Each point is reached from the start by the listed moves, each made once or not at all, plus a little noise. Is the number of moves made odd or even? Then give how often each move was made.
In the rows, zero is written as 128.

Moves:
(1): [173 105]
(2): [168 153]
Start: [143 142]
Points:
[229 144] => even (1, 1)
[184 169] => odd (0, 1)
[144 141] => even (0, 0)

Moves:
(1): [179 131 149 110 131 125 154]
(2): [116 177 141 109 101 122 122]
(3): [116 118 193 121 161  28  82]
(4): [156 163 110 152 140 127 122]
(5): [110 155 147 117 173 151 138]
(6): [135 118 122 112 117 145  76]
Start: [157 112 155 144  98 114 133]
Points:
[182 140 139 167 108 109 129] => odd (0, 0, 0, 1, 0, 0)
[159 156 209 130 180  53  38] => even (0, 0, 1, 1, 1, 1)
[154 231 170 133 130 141 134] => odd (0, 1, 0, 1, 1, 0)
[125 165 245  89 140  53  41] => even (0, 1, 1, 0, 1, 1)
[202 105 238 121 133   9 109] => even (1, 0, 1, 0, 0, 0)

Moves:
(1): [208 141 122 146 129 150 135  84 171 121 117]
(2): [114 156 146 100 111 104 160 126  69 115 152]
(3): [147 117 176 106 148 125 110 142 107 114 141]
(4): [123 130 137 181 136 128 146 169 158 143 172]
(5): [106 128 112 126 193 107 143 142 103 148 113]
(6): [139 151 125 104 147 149 152 171 142 135 122]
(7): [117 113 113  98 111 109 148  98 139 129 155]
(8): [146 156 122 132 109  81  92 156 128 143 123]
(9): [122 152 178 130 140 115 113  98 160 118 114]
(10): [111 159 141 135 126 140  97 115 127 167 159]
(11): [141 142 118 127 142 138  99 122 140 102 143]
Start: [158 127 108 129 107 121 110 118 112 154 138]
Points:
[143 197 169 182 141 130  58 112 188 171 210] => even (0, 0, 0, 1, 0, 0, 0, 0, 1, 1, 1)
[114 176  94 162 139  46  94 160 129 249 219] => odd (0, 0, 0, 1, 1, 0, 1, 1, 0, 1, 0)
[239 233 146 104  99  98  82  84 209 198 165] => even (1, 0, 0, 0, 0, 1, 1, 1, 1, 1, 0)
[108 189 143 157 188  90  84  97 177 198 225] => even (0, 0, 0, 1, 1, 0, 1, 0, 1, 1, 1)
[177 194 150 185 122  72  46 151 190 147 184] => even (0, 0, 0, 1, 0, 0, 0, 1, 1, 0, 1)

Moves:
(1): [148 125 146 127 141 148 150 125 123 129 137 116 127 119 112 159 146 118
 104 147]
(2): [133 159 116  98 132 175 113 137 145 133 101 123 135 114 150 123 120 140
 144  93]
(3): [133 124 142 135 138 156 112 129 122 108 123 140 113 125 136 129 120 117
 129 115]
(4): [156 144 120 156 138 114 135 149 118 134 131 128 133 112 126 129 111 118
 135 147]
(5): [107 116 116 111 155 144 130 127 125 117 109 138 154 129 137 120 112 133
 140 140]
(6): [ 98 107  96 144 102 169 113 121 118 138 135 125 102 145 116 132 137 105
 158 114]
(7): [118 124 129 106 112 102 156 122 127 136 111 129  93 100 147 152 127 140
 119 168]
(8): [110 127 115 111 104 139 129 157 132 119 145 147 112 152 130 141 115 121
 157 128]
(9): [126 138 127 143 126 107 128 135 153 144 114 141 137 123 137 135 156 152
 109 138]
(10): [163 126 129 137 130 144 103 128 120 164 146 151 131 136 153 117 134 127
 114 116]
(11): [128 125 125 143 138 142 143 127 119 119 155 117 133 125 137 107 118 148
 123 114]
(12): [129 135 115 130 115 117 135 114 114 113 126 156 155 116 126 127 148 147
 112 117]
(13): [101 163 140 137 117 116 150 128 105 143 110 134 161 135 140 121 126 137
 125 126]
(14): [124 135 106 124 148  99 149 116 114 128 141 137  88 168 111 152 136 111
 144 135]
(15): [134 133 114 132 125 123 123 112 133 115 135 127 142 142 166 131 150 101
 112 115]
(16): [ 99 121 132 120 138 140 126  96 143 129 152 145 119 113 119 155 129  98
 148 121]
(17): [110 134 128 115 129 117 107 134 115 119 138 130 127 128 141 130 163 133
 142 118]
(18): [105 115 117 131 109 115 111 122 124 136 124 121 136 139 133 158 121 152
 138 112]
Start: [139 154 138 114 133 113 102 119 162 146  89 109  72 185 142  98 121 124
 100 141]
Points:
[ 92 159  74  89  76 206  95  97 148 129  96 158  36 152 204 228 140  85
 144 111] => odd (1, 1, 1, 1, 0, 1, 1, 1, 0, 0, 0, 1, 0, 0, 1, 1, 0, 1)
[116 219 115 120 143 165 105  96 129 217  90 180   7 160 198 193 185  85
 138 135] => even (1, 1, 1, 1, 0, 1, 1, 0, 1, 1, 0, 0, 1, 1, 0, 1, 1, 0)
[ 81 174 116 130 153 106  99  59 127 173  88 221 114 217 179 163 151 154
 105 103] => odd (0, 0, 1, 0, 1, 0, 0, 0, 1, 1, 0, 1, 1, 1, 0, 1, 0, 1)
[148 200 161 154 135 126  79 126 153 197  67 161 105 187 202  84 148 145
  63 126] => even (0, 0, 1, 0, 0, 0, 0, 0, 1, 1, 0, 0, 1, 0, 0, 0, 0, 0)

Moves:
(1): [132 100 126 136 139 108 133 132 106 121 132 164 145 137 143 116 130 114
 143 131 132 157 111 123 103 115 119]
(2): [118 126 134  95 112 124 120 134 142 130 118 133 127 124 143 103 141 137
 133 120 141 144 134 121 128 131 117]
(3): [136 124 117 130 121 121 137 129 129 139 135 129 130 123 118 111 125 125
 139 136 133 153 138 132 116 108 131]
(4): [113 150 125 112 129 111 127 119 126 108 121 151 129 131 134 104 135 141
 139 135 148 131 147 142 147 145 131]
(5): [120 119 117 144 138 156 116 118 120 119 136 121 103 114 135 112 123 121
 131 119 114 135 125 101 117 141 134]
(6): [135 139 132 120 138 134 130 124 127 127 124 119 119 149 127 112 136 120
 127 112 123 136 129 125 123 138 137]
(7): [140 125 130 129 140 113 103 120 127 143 132 128 123 148 126 130 156 128
 125 127 127 130 121 117 125 141 129]
(8): [127 163 116 125 132 139 122 133 124 137 153 131 138 117 129 117 143 120
 128 128 129 146 128 131 140 117 142]
(9): [127 126 127 144 135 148 120 130 120 145 110 123 142 146 123 129 111 130
 141 120 135 110 113 132 140 124 116]
(10): [129 118 136 135 110 142 134 121 132 128 114 127 118 125 112 132 112 129
 123 129 145 131 143 119 125 117 135]
(11): [142 126 132 137 123 132 140 142 127 143 144 121 123 112 134 139 145 102
 133 129 106 126 122 115 100 126 130]
(12): [118 117 123 145 133 103 131 137 135 131 127 129 125 103 134 127 129 121
 109 144 138 132 135 135 100 116 138]
(13): [122 112 134 141 134 127 155 116 130 122 128 148 132 113 149 105 141 120
 124 125 129 119 131 131 126 138 127]
(14): [125 131 122 143 119 144 117 116 124 130 135 119 134 143 121 132 125 131
 133 122 132 127 139 127 123 120 131]
(15): [126 134 111 145 149 127  92 140 116 161 153 120 138 135 121 128 127 131
 108 127 123 120 127  99 112 115 130]
(16): [150 133 124 125 130 142 115 127 124 140 133 112 141 162 108 118 134 141
 133 124 146 114 115 135 126 133 142]
(17): [127 124 132 128 138 151 131 112 123 116 115 139 143 115 130 130  94 124
 138 140 117 133 132 134 127 105 122]
(18): [141 128 114 116 150 133 121 116 126 115 120 139 129 139 131 112 150 118
 139 117 128 133 122 122 136 135 124]
(19): [133 119 126 142 122 164 125 129 145 119 119 122 117 130  99 140 102 112
 121 138 113 122 134 137 133 130 125]
(20): [137 126 129 127 144 125 114 106 125 128 148 123 120 134 112 121 120 109
 132 112 133 125 128 126 108 126 137]
(21): [126 121 134 126 123 116 141 158 148 149 113 130 135 112 123 126 155 145
 128 123 140 137 134 121 116 137 127]
(22): [102 116 132 136 130 140 122 115 110 124 114 136 126 116 124 133 125 133
 118 133 120 124 117 116 126 118 113]
(23): [142 132 137 123 125 129 124 120 128 114 122 140 116 134 122 128 128 135
 132 126 137 136 141 143 132 123 121]
(24): [128 123 142 102 112 110 111 109 129 105 117 140 120 117 145 133 102 118
 132 121  82 123 105 123 127 115 126]
Start: [136 142 140 139 132 122 131 126 122 108 124 122 118 125 133 136 116 121
 148 144 137 126 108 129 133 132 129]
Points:
[171 118 115 132 162  81 120 102 106 124 140 182 137 173 164   7 226  80
 186 127 186 194 114 118  49 143 147] => even (1, 1, 1, 1, 0, 1, 1, 0, 0, 0, 1, 1, 1, 1, 0, 1, 0, 1, 0, 0, 0, 0, 0, 0)
[143 148 118 142 127 147 122  65 151  71 123 176  98 103 100  31 130  82
 166 137 206 189 191 161 117  97 152] => even (0, 1, 1, 1, 0, 0, 0, 1, 0, 1, 0, 1, 1, 1, 0, 0, 0, 1, 1, 1, 0, 0, 1, 0)
[ 94 145 119 193 142 175  77 136 114 148  96 126 144 142  78 132 101 152
 140 146 154  98 123 109 132 125 106] => odd (0, 0, 0, 1, 0, 0, 0, 0, 1, 0, 0, 0, 0, 1, 1, 0, 0, 0, 1, 0, 1, 1, 0, 0)
[167 160 124 150 167 106  50 118 111 145 182 155 125 156 110  98 158  57
 164 110  86 169  98  81  53 121 157] => even (1, 0, 0, 1, 0, 1, 1, 1, 0, 0, 1, 0, 0, 1, 1, 0, 0, 0, 1, 1, 1, 0, 0, 1)
[190 135 164 136 167 111 117 108 133 135 133 130 109 180 104  79 189 125
 152  97 173 128 108 131  96 168 154] => odd (0, 0, 0, 0, 0, 1, 1, 0, 0, 0, 0, 0, 1, 0, 0, 1, 0, 0, 0, 1, 1, 0, 1, 0)
[110 135 104 168 197 220  89  82  76  90 148 193 130 111 157  26 146  51
 170 127 103 188 111  58  82 114 120] => even (1, 1, 0, 1, 1, 1, 0, 1, 0, 0, 1, 0, 1, 1, 1, 0, 1, 1, 1, 0, 0, 1, 0, 0)
[163 118 130 191 169 176  53  65 116  96 159 106  75 152  98  82  74  73
 122 106  97 107 107 103  51 121 166] => odd (0, 0, 0, 0, 1, 1, 0, 0, 0, 0, 0, 1, 1, 1, 1, 1, 0, 0, 1, 1, 0, 0, 1, 1)
[140 134 147 103  89 184  83  77 128  70  80 139 105 144 104 100 110 103
 174 132 116 121 107 106 123 122 124] => even (0, 1, 0, 1, 0, 0, 0, 0, 0, 1, 1, 0, 0, 1, 0, 1, 0, 1, 1, 0, 0, 1, 0, 1)

Moves:
(1): [121 101 147 136 123 131 147 119 113 144 122 113 145 129 128 122 147 136
 136 131 117 127 111 134]
(2): [118 119 105 132 142 110 128 111 134 149 137 108 113 127 121 132 120 127
 131 127 126 111 136 146]
(3): [118 141 122 133 155 145 130 113 146 143 126 131 120 160 110 117 130 144
 134 127 149 135 130 142]
(4): [109 119 113 136 133 143 133 122 125 126 116 121 126 130 136 142 122 121
 133 145 111 123 130 135]
(5): [132 128 132 146 132 115 125 129 130 146 120 118 119 142  94 112 119 146
 121 138 115 126 119 118]
(6): [132 123 130 135 125 132 127 113 107 131 130 115  95 125 127 132 145 131
 125 126 131  97 134 111]
(7): [124 150 108 131 112 120 139 113 120  95 128 104 148 140 130 120  93 167
 117 141 128 140 121 129]
(8): [125 127 129 126 135 143 131 116 128 138 129 125 114 136 116 146 122 130
 115 124 129 129 145 135]
(9): [127 125 128 149 115 133 137 128 131 138 123 104 147 124 125 112 117 120
 145 133 138 119 130 129]
(10): [113 124 113 136 112 102 131 115 138 121  85 128 144 121 114 125 121 131
 133 111 104 136 135 131]
(11): [126 129 158 128 115 143 132 137 117 123 128 118 151 128 128 153 123 151
 147 116 100 159 118 135]
(12): [120 109 115 117 110 157 124 160 145 136 126 133 101 122 129 133 123 136
 119 146 138 117 127 131]
(13): [126 136 128 125 128 136 112 129 115 136 126 129 118 141 120 126 110 135
 123 131 135 133 118 109]
(14): [122 122 130 142 133 130 111 132 136  95 134 135 131 136 118 121 129 114
 126 127 134 151 123 113]
(15): [119 118 124 135 130  83 119 134 146 109 122 139 127 135 120 145 152 137
 137 128 152 146 153 126]
(16): [ 98 127 152 137 140  88 110 113 141 113 135 161 143 118 136 154  96 122
 129 118 110 134  92 130]
(17): [117 109 148 124 144 123 116 120 119 113 145 123 130 128 125 131 120 128
 124 135 131 111 124 145]
(18): [114 128 129 132 138 126 122 121 121 146 118 138 115  96 117 118 134 136
 116 125 124 158 131 146]
(19): [115 121 157 132 139 118 117 148 130 137 143 122  96 108 138 114 108 148
 123 128  94 156 137  99]
(20): [133 128 141 138 120 121 113 113 110 134 135 134 125 133 139 114 136 123
 125 126 122 118 121 124]
(21): [120 129 150 111 123 113 138 134 134 141 141 167 109 134 110 136 137 126
 148 133 111 121 144 117]
(22): [131 115 113 140 138 130 117 117 128 132 131 133 149 119 121 119 128 138
 122 127 140 113 125 138]
(23): [119 128 143 107 117 127 134 104 143 122 124 130 117 128 128 138 145 133
 143 151 105 123 135 122]
(24): [142 110 130 139 141 137 136 133 136 115 119 133 122 135 124 138 121 114
 140 130 123 149 135 135]
Start: [120 150 112 119 143 100 141 130 132 131 129 118 139 102 117 138 116 143
 119 158 128 132 145 141]
Points:
[ 23  79 174 181 180  16  93  37 125 148 131  96  82  98  30 166 106 173
 136 190 111 134 136 141] => odd (1, 1, 0, 0, 1, 1, 0, 1, 1, 0, 0, 0, 1, 1, 1, 1, 1, 1, 0, 0, 0, 0, 1, 0)
[ 82  94 174 135 143  90 100  74 133 184 145 156  51 122  40 208  79 195
 144 187  48 102 124 123] => odd (0, 1, 0, 0, 1, 1, 0, 1, 0, 0, 1, 1, 1, 0, 0, 1, 0, 0, 0, 1, 1, 1, 1, 1)
[ 53  88  76 210 176  61 157  32 124 143  62  13 116 178  10 149  61 218
 142 188 123 122 174 173] => even (1, 1, 1, 1, 1, 1, 1, 1, 1, 1, 0, 0, 1, 0, 1, 0, 1, 0, 0, 0, 0, 0, 0, 1)
[ 16  95 248 153 180  93 131  47 113  81 161 131  93 152  91 195  70 210
 164 192   9 185 127 128] => odd (1, 0, 1, 1, 0, 1, 1, 1, 0, 0, 1, 0, 0, 1, 0, 1, 1, 0, 1, 1, 1, 0, 1, 1)
[ 52 124 156 148 117 162 133  88 135 133 150  90  76 131  79 136  88 238
 152 214  66 142 175 106] => even (0, 0, 1, 1, 0, 1, 1, 1, 1, 0, 1, 1, 0, 1, 0, 0, 0, 0, 1, 1, 1, 1, 1, 0)
[  7 106  99 175 201  29  92  13 158  98 109 101 107 105  57 125  84 232
 105 183  88 186 198 176] => even (0, 1, 1, 1, 0, 0, 1, 1, 0, 1, 0, 0, 0, 1, 1, 0, 1, 1, 1, 1, 0, 1, 1, 0)
[ 48 122 171 183 207  34 104  49 121 130 120 135 129 159  39 148  62 228
  97 172 122 205 108 177] => even (1, 0, 1, 0, 1, 0, 1, 1, 0, 0, 0, 0, 1, 0, 1, 1, 1, 1, 0, 1, 0, 0, 0, 1)
